Rows are points. Each copy is the shape, with its points in the same order, turned, moved and blurred by noise. Say if it was mirrored as well.

Shape (8 x 3):
| -13.7 | -11.1 |  -6.0 |
|   3.7 |  20.5 |  21.8 |
|   2.5 |  -0.3 | -23.9 |
| -15.3 |   6.6 |   5.9 |
| -15.7 |  -8.3 |  -9.0 |
|  -2.2 |  -9.6 |  -2.7 |
|   9.4 |   3.6 | -14.7 |
|  -2.4 |  26.8 |  20.3 |
Copy 1:
| -12.6 |   0.1 |   6.8 |
|   1.8 |  24.4 | -26.1 |
|  12.9 |   4.0 |  24.7 |
| -11.2 |  14.7 |  -1.7 |
| -11.4 |  -0.4 |  11.7 |
|   2.7 |  -3.9 |   6.4 |
|  15.5 |   8.3 |   9.4 |
|   2.0 |  34.2 | -22.8 |
Copy 1 is: mirrored
Copy 2, 8 rows:
| -22.2 |  -2.9 | -10.2 |
|   8.0 |   7.7 |  27.9 |
|  -2.2 |   6.0 | -23.3 |
| -15.4 |  10.0 |   8.5 |
| -23.0 |   2.6 |  -8.2 |
| -10.6 |  -6.1 |  -7.8 |
|   5.2 |   4.0 | -16.3 |
|   3.9 |  13.1 |  28.7 |
Copy 2 is: only turned

Shape:
|  12.3 |   5.7 |   1.1 |   3.6 |
|  -0.3 |  -8.4 |  -4.7 | -28.8 |
|  -4.1 | -19.9 |   8.1 |  -5.5 |
| -12.4 | -14.8 |   1.9 |  17.3 |
|   4.8 |  26.7 |  -6.8 |   6.7 |
| -10.2 | -29.7 | -11.2 |  12.9 |
|  -7.4 |  -3.6 |   8.7 |  29.1 |
|  -0.9 |  33.8 |  -1.6 |  -8.9 |
|  10.5 |  -7.5 |  -7.6 | -10.2 |
|   4.0 |  -6.1 |  11.6 |   9.2 |
Copy 1 (10 x 4):
|   6.4 |  -5.1 |  -4.7 |  13.5 |
| -29.9 | -13.3 |  -4.9 |  -4.1 |
|  -5.6 | -11.8 |  12.7 |  -9.8 |
|  13.6 |  -2.2 |   9.7 | -21.3 |
|   8.5 |  15.4 | -10.7 |  22.5 |
|  12.5 | -12.4 |   3.9 | -28.7 |
|  28.7 |   5.0 |  15.0 |  -6.3 |
|  -5.2 |  20.6 |  -9.3 |  22.7 |
|  -6.1 | -15.8 |  -8.0 |  -0.7 |
|  13.5 |  -7.8 |  15.5 |  -1.7 |
Copy 1 is: mirrored
Copy 2, 10 rows:
|   8.0 |  12.7 |   2.1 |  -3.0 |
|   9.2 | -16.2 |  -3.2 | -23.9 |
|  -2.2 | -19.6 |   2.8 |   1.7 |
| -10.2 |  -8.2 |  -6.3 |  22.9 |
|  -3.7 |  28.5 | -13.0 |  -2.9 |
|   2.1 | -22.8 |  -8.0 |  22.8 |
| -17.0 |   7.6 |  -2.0 |  27.8 |
|  -9.7 |  24.7 | -14.1 | -20.6 |
|  15.6 |  -4.5 |  -6.4 |  -6.1 |
|  -3.9 |   2.4 |   7.7 |   9.0 |
Copy 2 is: only turned
Copy 3, 10 rows:
|   7.6 |   2.1 |   4.6 |  15.3 |
| -24.8 | -15.3 |   5.2 |  10.7 |
|  -6.3 | -14.9 |  25.7 |   3.6 |
|  13.5 | -10.3 |  23.1 | -10.8 |
|   9.2 |  17.4 | -11.6 |   5.6 |
|  10.9 | -29.0 |  18.5 | -12.6 |
|  24.6 |   3.4 |  22.3 |  -8.5 |
| -10.2 |  24.5 | -11.6 |   7.7 |
|  -3.7 | -14.4 |   5.0 |  14.9 |
|   9.7 |  -0.3 |  21.5 |   7.9 |
Copy 3 is: mirrored
